Rows are points. The points of each table are mixes of a few directions, plus a little noise. Count the directions of each table, and those that both share. Where both have some left over, give the other angles between the two spaces (their principal angles), to ten degrees, smallest first.

First (5 x 3):
[[-29 -27 -12]
 [ 36  26  -3]
 [ -3  17  46]
 [-47 -41 -13]
 [ 42  24 -17]]
Second, 6 rows:
[[-29  -2  24]
 [ 20 -19 -28]
 [-51  18  55]
 [ 53  39 -23]
 [-10 -18  -2]
 [ 18 -18 -26]]
Directions: first 2, second 2, shared 1; angles 30

First (8 x 4):
[[ 19  -1 -23  23]
 [ 52  -1 -62  63]
 [-14   2  15 -14]
 [-26   0  32 -32]
 [ 25  -1 -29  29]
 [ -2   0   1  -1]
 [-51   1  61 -60]
 [ -6   0   7  -7]]
Second:
[[-27 -24  29 -22]
 [-26 -23  29 -21]
 [-15 -14  17 -12]
 [ 14  13 -14  12]
 [ 53  48 -59  45]]
Directions: first 1, second 1, shared 0; angles 30

First (8 x 6):
[[ 20  18 -22  -6  10 -27]
 [ 20  18 -22  -7  11 -28]
 [ 32  30 -36 -10  17 -46]
 [ -4  -3   4   1  -1   6]
 [-47 -42  51  15 -25  64]
 [  3   2  -2  -1   1  -4]
 [-23 -21  25   7 -11  31]
 [ -2  -2   2   1  -1   3]]
Second:
[[-36  38 -26  31  12  13]
 [ 32 -28  17 -42 -12  -9]
 [-35  13   2  95  18   4]
 [  2   7  -9 -25  -3   2]
 [ 24 -29  22  -9  -7 -10]
 [ 16  -6  -1 -41  -8  -2]
 [  4  -4   3  -3  -1  -1]
 [-10  23 -23 -27   0   8]
 [  5 -14  14  22   1  -5]]
Directions: first 1, second 2, shared 0; angles 70

First:
[[ 13   9  12 -31   0 -45 -16  10]
 [ 17  41   4 -20  -9 -13 -14  14]
 [ 25  27   4 -11   3 -61 -49 -19]
 [-15 -61   1  17  18 -22   0 -28]
 [-19 -16 -14  38   0  59  25 -11]
 [  1  -6   4  -9   2 -13  -1   3]
 [-21   5 -10  17 -14  95  56  30]]
Second:
[[ 38  86  26 -90 -24 -49 -13  69]
 [-23 -52 -16  55  15  31   8 -42]
 [  0  -1   0   1   0   0   0  -1]
 [-21 -48 -14  50  14  28   7 -39]
 [-16 -36 -11  38  11  21   6 -30]
 [-11 -25  -8  26   7  14   3 -20]
 [  3   8   2  -9  -3  -5  -2   6]
 [ 11  25   7 -27  -8 -14  -3  20]
 [ 20  44  14 -46 -13 -26  -6  36]
 [  0   0  -1   0  -1   0   0  -1]]
Directions: first 3, second 1, shared 1

First, 9 rows:
[[ -4  26  10 -47 -38  -8 -23 -58 -11]
 [  3  14  -5 -39 -31  -5 -27 -70  29]
 [ -4   1  10  -3   2 -11  -7 -16 -13]
 [-26 -30   5  15  33  20   6  20  -7]
 [-19 -27 -11  19  27  34  19  49   7]
 [ 20   0  11  40  20 -34  11  32 -23]
 [  3  36 -27 -70 -63  33 -12 -44  46]
 [ 17 -16  -6  44  29 -18  11  24  14]
 [ 10  -1  11  41  23 -14  23  65 -38]]
Second (9 x 9):
[[  0  45  21 -25  -9  -1 -43  19 -34]
 [  7  -3   3  11  -5 -26 -16  30 -41]
 [ 53  31 -27 -12 -51 -21  44 -67  73]
 [-10 -19  -6   9   2   1   0  49 -39]
 [-27 -35 -10  -7   2  22  20 -15   4]
 [-10  -1   3   5   5   4 -11  46 -34]
 [-17 -27 -14   1  -7  17  18  25 -17]
 [  6  -3   5  -1  -7 -25  -7 -35  -5]
 [ -5  10  24  18  73  25  -5 -49  95]]
Directions: first 4, second 5, shared 3; angles 30

First (10 x 11):
[[-11   5  16  -9  -1  19  11 -15 -25   8 -11]
 [-26  12  36 -21  -3  44  25 -33 -56  18 -25]
 [-14   7  20 -11  -1  24  13 -18 -30  10 -14]
 [ 17  -8 -24  13   2 -29 -16  22  35 -12  17]
 [  2  -1  -2   1   0  -3  -2   3   4  -1   2]
 [-31  14  43 -24  -4  52  28 -40 -65  22 -29]
 [  2  -1  -3   1   0  -3  -2   2   4   0   2]
 [ -3   2   4  -2   0   4   3  -3  -7   2  -2]
 [ 35 -16 -48  27   4 -58 -33  44  72 -25  33]
 [ 31 -15 -43  24   4 -53 -28  39  65 -22  30]]
Second:
[[-19   5 -15   1 -17 -16   9   6   7  22 -15]
 [ -1  -1  -5  10 -15 -18  17   6  -6  22  -1]
 [-52  19 -19 -26  12  27 -37  -1  39 -30 -37]
 [-50   8  -1   3  13  34  15  15  -8 -42  43]
 [  3  71 -17  16  11  -5 -11  -8 -16 -22   8]
 [ 67 -26  24  58 -31 -30  14  33  -7  54 -95]
 [ 12 -56  40  -6  26  48  -5   6   1 -40  18]
 [  0  19 -14 -21   5 -11 -10 -22   1   2  24]
 [ 38 -16  12 -17  10  -6 -13 -23  -2   4  16]
 [ 13   9  -6 -14   2 -15   0 -21  -9   7  34]
 [ -9 -32   2  -2 -15  -8  21   9   1  23   5]]
Directions: first 1, second 5, shared 0; angles 80

First, 8 rows:
[[ -1  -1   6   3  -2   3  -2   0  -2  -3   3   1]
 [-11  -7  40  22 -12  26 -13   3  -7 -24  21   8]
 [  8   5 -33 -18  10 -20  11  -2   6  18 -17  -7]
 [-10  -6  38  21 -12  24 -13   2  -7 -22  20   8]
 [ -1   0   5   2  -2   3  -2   1  -1  -2   3   1]
 [  1   1  -4  -3   1  -3   2   0   1   2  -2  -1]
 [ 26  17 -95 -52  31 -59  31  -5  17  53 -49 -20]
 [-12  -7  43  25 -14  27 -14   2  -8 -25  23  10]]
Second, 10 rows:
[[-34 -21 -17 -18   9  39   6 -30 -53  53  29   1]
 [ 14  14 -12   0   1  13 -43  10   1 -16 -16 -31]
 [ 12   9   3  -3   4  -6 -16  10  11 -23 -13  -6]
 [-16  20 -25   6  -7   7  -5  -1 -32 -40 -35  11]
 [ -3   2   4  10  -5   2  -7  -1  22  23  13 -25]
 [ 12   9   5  17  -9  -2 -24  10  36  11   5 -39]
 [-20 -25   4 -12   4   0  50 -19 -34  24  19  46]
 [-27   4  22  -4  11 -20  28 -13  37  12  22   6]
 [ 53 -20  24 -17  11 -23   8  22  12 -21  -2  31]
 [  9   7  -7  21 -19 -10   6  12   0 -21 -24   7]]
Directions: first 1, second 5, shared 0; angles 90

First:
[[ 16  -1  26   6 -15   3  -6 -16  -2 -10  26 -36  15   6]
 [ 14 -22  11 -43  -7   8  15  19 -25  48  20  15  -1 -13]
 [ 28  -3 -13  -9   0 -34  -6  17  10   1   0  23 -30 -18]
 [-13   5  11  15  -2  18  -1 -17   0 -12   3 -24  19  14]
 [-14  -8  21 -11  -7  35  12 -11 -22  22  16 -22  29  11]
 [-95  17 -56  17  46  36  18   8   5  -1 -79  55   7  16]
 [ 17   2  32  16 -18   7  -9 -27   0 -20  30 -50  20  12]
 [  8   0 -40 -13  17 -35  -1  32  15   7 -30  58 -42 -21]
 [-14   6  19  18  -6  23  -2 -23  -3 -16  10 -36  27  17]
 [ 33   1 -28  -4   5 -51 -10  26  22  -7 -11  38 -45 -24]
 [ 18   1  14   8 -11  -9  -9  -9   4 -13  16 -22   1   1]]
Second:
[[  0  10 -17  10   9  -6   1  -6  -2  -2   3 -11  -6  10]
 [-39 -28  28 -10 -37  31 -47  14  19 -16  15  54  32  -9]
 [-14  -3 -31 -11   8  -4 -38 -10  10   2  36   2   3  -1]
 [ 26 -16  45 -25 -18 -11   2 -31  11  15  27 -34  -5  13]
 [-19  20 -53   8  21  12  23  16 -27   8 -15   9   8   3]
 [-24 -10  20  23 -15  28 -30  15  -7  -8  15  19  15   8]
 [ 26   2  -5 -35  14  -6  50   3 -20  34 -17 -17  -5 -18]
 [ 14   8 -18  28  41  -2 -13  34 -24  13  -2  -8 -23 -33]
 [ 30  18  32  12 -23 -42  53 -34  41 -45 -63 -14 -20  28]]
Directions: first 3, second 6, shared 1; angles 30, 40

First, 9 rows:
[[ -5  18  15  -2  11  20  25  15  35   9  22  29  23  19  -5 -11 -16  -7]
 [  1 -13 -30  12   6  -5 -45 -30   7  -8  37  24 -37 -50  -8   3 -21  11]
 [ 11 -44  18  -6  27 -35  -7  67 -50  61 -24  13 -17  45  -4  43  73 -22]
 [ -1  18   0  -1 -40   8  20 -44 -14 -51 -52 -74  22 -13  20 -22 -13  13]
 [ 12  -1   5 -10 -24 -15  16   0 -44  -8 -60 -62  11  22  14   1  28   1]
 [  2  65  -7  -6 -11  37  36 -20  73 -21  43  23  45  17 -10 -46 -69   1]
 [-28  -8   9  22  -2  20  -7 -32  14 -36   8  -1  -6 -50  10  -2 -17  15]
 [ 37  20 -11 -31  -5 -20  17  39 -15  41 -14  -5  16  71 -15  -1  15 -21]
 [-27 -56   1  29  39  -7 -52   2  -2  11  42  52 -52 -62  -2  34  19   6]]
Second:
[[ -3   4   1  28 -24  20  -2 -19  -2 -24 -14 -23  27 -22  13  10   1 -13]
 [ 10 -11  -3 -84  71 -61   7  58   7  71  42  70 -81  66 -39 -31  -4  38]
 [  8  -8  -2 -61  52 -44   5  42   5  52  31  51 -58  47 -28 -22  -3  28]
 [ -6   7   2  50 -43  36  -4 -34  -4 -42 -25 -42  48 -39  23  18   3 -23]
 [  1  -1   0  -6   5  -4   1   4   1   5   3   5  -6   5  -3  -2   0   3]
 [ -4   4   1  32 -27  23  -3 -22  -3 -27 -16 -26  30 -25  14  12   2 -14]
 [  1  -1   0  -5   5  -4   0   4   1   5   3   5  -5   4  -3  -2   0   2]
 [  7  -7  -2 -55  46 -39   5  37   5  46  28  45 -52  43 -25 -20  -3  25]
 [ -8   9   2  67 -57  48  -6 -46  -6 -57 -34 -56  65 -52  31  25   4 -30]
 [ -4   5   1  34 -29  25  -3 -24  -3 -29 -17 -29  33 -27  16  13   2 -16]]
Directions: first 4, second 1, shared 0; angles 40

First (8 x 20):
[[-38  24  46  17  16   2  38  28 -15  10  25  -8  19   8   2 -42 -23 -29
    3 -34]
 [ 26 -16 -32 -12 -11  -1 -26 -19  10  -7 -18   5 -13  -7  -1  29  16  21
   -3  24]
 [ 14  -9 -17  -5  -5  -1 -14 -10   6  -4  -9   3  -7  -4  -1  15   8  10
   -1  12]
 [ 27 -17 -32 -12 -12  -1 -27 -20  11  -8 -18   6 -14  -6  -1  30  16  21
   -2  24]
 [-19  11  22   8   8   1  19  14  -7   5  11  -3   9   4   1 -20 -11 -14
    2 -17]
 [ 31 -20 -38 -15 -13  -2 -32 -23  13  -9 -21   6 -16  -7  -2  33  19  24
   -3  29]
 [  3  -2  -4  -1  -1   0  -4  -3   1   0  -3   1  -2   0  -1   3   3   3
    0   3]
 [-46  29  55  21  20   2  47  34 -18  12  31 -10  23  11   2 -50 -28 -35
    4 -42]]
Second, 8 rows:
[[-28 -69 -14  18 -17  -2 -33 -22 -46  -6  22 -26 -14  22  38  29   9  16
  -25  37]
 [  7  18   3  -4   4   0   8   6  11   2  -5   7   3  -6 -10  -8  -2  -4
    6 -10]
 [-15 -37  -7   9  -9  -1 -18 -11 -25  -3  12 -14  -8  12  20  16   5   9
  -14  20]
 [ -5 -13  -3   3  -3   0  -6  -4  -9  -1   4  -5  -3   4   7   5   2   3
   -4   7]
 [ -9 -21  -4   5  -5  -1 -10  -6 -14  -2   7  -8  -4   6  11   9   3   5
   -7  11]
 [  8  20   4  -5   5   1   9   6  13   2  -6   7   4  -6 -11  -8  -3  -5
    7 -11]
 [ 38  95  18 -25  24   2  46  30  63   9 -30  36  19 -31 -52 -41 -13 -22
   34 -52]
 [  3   7   1  -2   2   0   3   2   4   1  -2   2   1  -2  -4  -3  -1  -2
    2  -3]]
Directions: first 1, second 1, shared 0; angles 70

First, 10 rows:
[[ 15  11  -7  -3  29 -44  -2  13  14   9  -1  -8  16 -26 -17   6   2  10
    8 -34  46   5  -4   9]
 [  4  -2  13   0 -24  18  -5 -25 -11 -15  -1  32 -28  -6  20  -7   9  -9
    4  16 -18 -20  11  16]
 [ 35  19 -12  13 -13 -12  14 -24   3 -13   1  35 -15 -16 -18 -16  57  -3
   -1  14 -14  -3   5   6]
 [-25 -21  19  23  21 -12 -13   0   5  16  -6 -15 -16 -20   0   9 -53   9
   38   9  24 -26  10  39]
 [ 31  15  -9  20 -12 -13  13 -25   4 -10  -1  33 -21 -19 -19 -16  50  -1
    7  20 -14  -9   7  14]
 [  8   6   1 -18 -27  25   0 -13 -12 -17   3  24  -7  12  20  -6  24 -13
  -20   2 -24   2   1 -13]
 [-42 -30  27   1   6  20 -20   6  -8  11  -4 -20 -10   4  27  15 -71   0
   20   5   9 -21   7  21]
 [-35 -21  11   1  -8  37  -5   8  -9   5   0 -22   0  28  16   6 -41  -4
   -2  19 -24   0  -1 -10]
 [ 18  20 -30 -11  25 -32  14  30  16  10   4 -28  44   7 -33   2  27  10
  -21 -32  21  39 -20 -36]
 [-10   4 -13 -26   2  15   4  28  -1   3   5 -30  36  35   3   6  -3  -2
  -32 -20  -7  33 -18 -45]]
Second (10 x 24):
[[ 15  16  12  32 -18 -53 -49  26  21   9 -95  -3 -46 -13   4  11 -15  40
   23  -9   5   9 -59  24]
 [ -8  -9   0   8  -7  18  24 -31  -3  -6  42   6  34  19  -2 -15  25 -21
    0   6 -15 -28  26   1]
 [ -6 -11   1  15  -8  10  16 -30  -2  -5  31   9  26  16  -1 -13  29 -18
    5   1 -14 -32  15   6]
 [  9   9 -11  -5  18   0  25  -6   0   3  26   2   8 -15 -24  -7   4  -2
   -2  16   8  11  27  -3]
 [ 10 -19   1  -3  14 -23 -53  46  -4  -3 -59   0 -78 -30  25  32 -14  14
   14 -32  25  13 -63  10]
 [ -1  -4 -12 -30  26  23  20   6 -13  -2  40  -2   2 -13  -7   4  -6 -13
  -15   5  12  18  27 -17]
 [  2  11  -2   7  -3  -1  19 -16   5   3  15   2  23   4 -15 -13   8   0
    0  14  -6  -3  21   1]
 [-15  -7   3 -11  -8  27  16 -17  -8  -5  34  -1  33  25   9  -7   4 -18
  -13   1 -14 -12  21 -12]
 [-13   0   5 -24  -5  22   0   7  -8  -1   8  -9  14  17  16   4 -20  -5
  -18  -4  -5  12   5 -18]
 [  7  15   4  10  -8 -24 -18  14  11   7 -43  -4 -16  -7  -4   3 -14  22
    6   1   3  14 -20   7]]
Directions: first 4, second 4, shared 1; angles 60, 60, 80
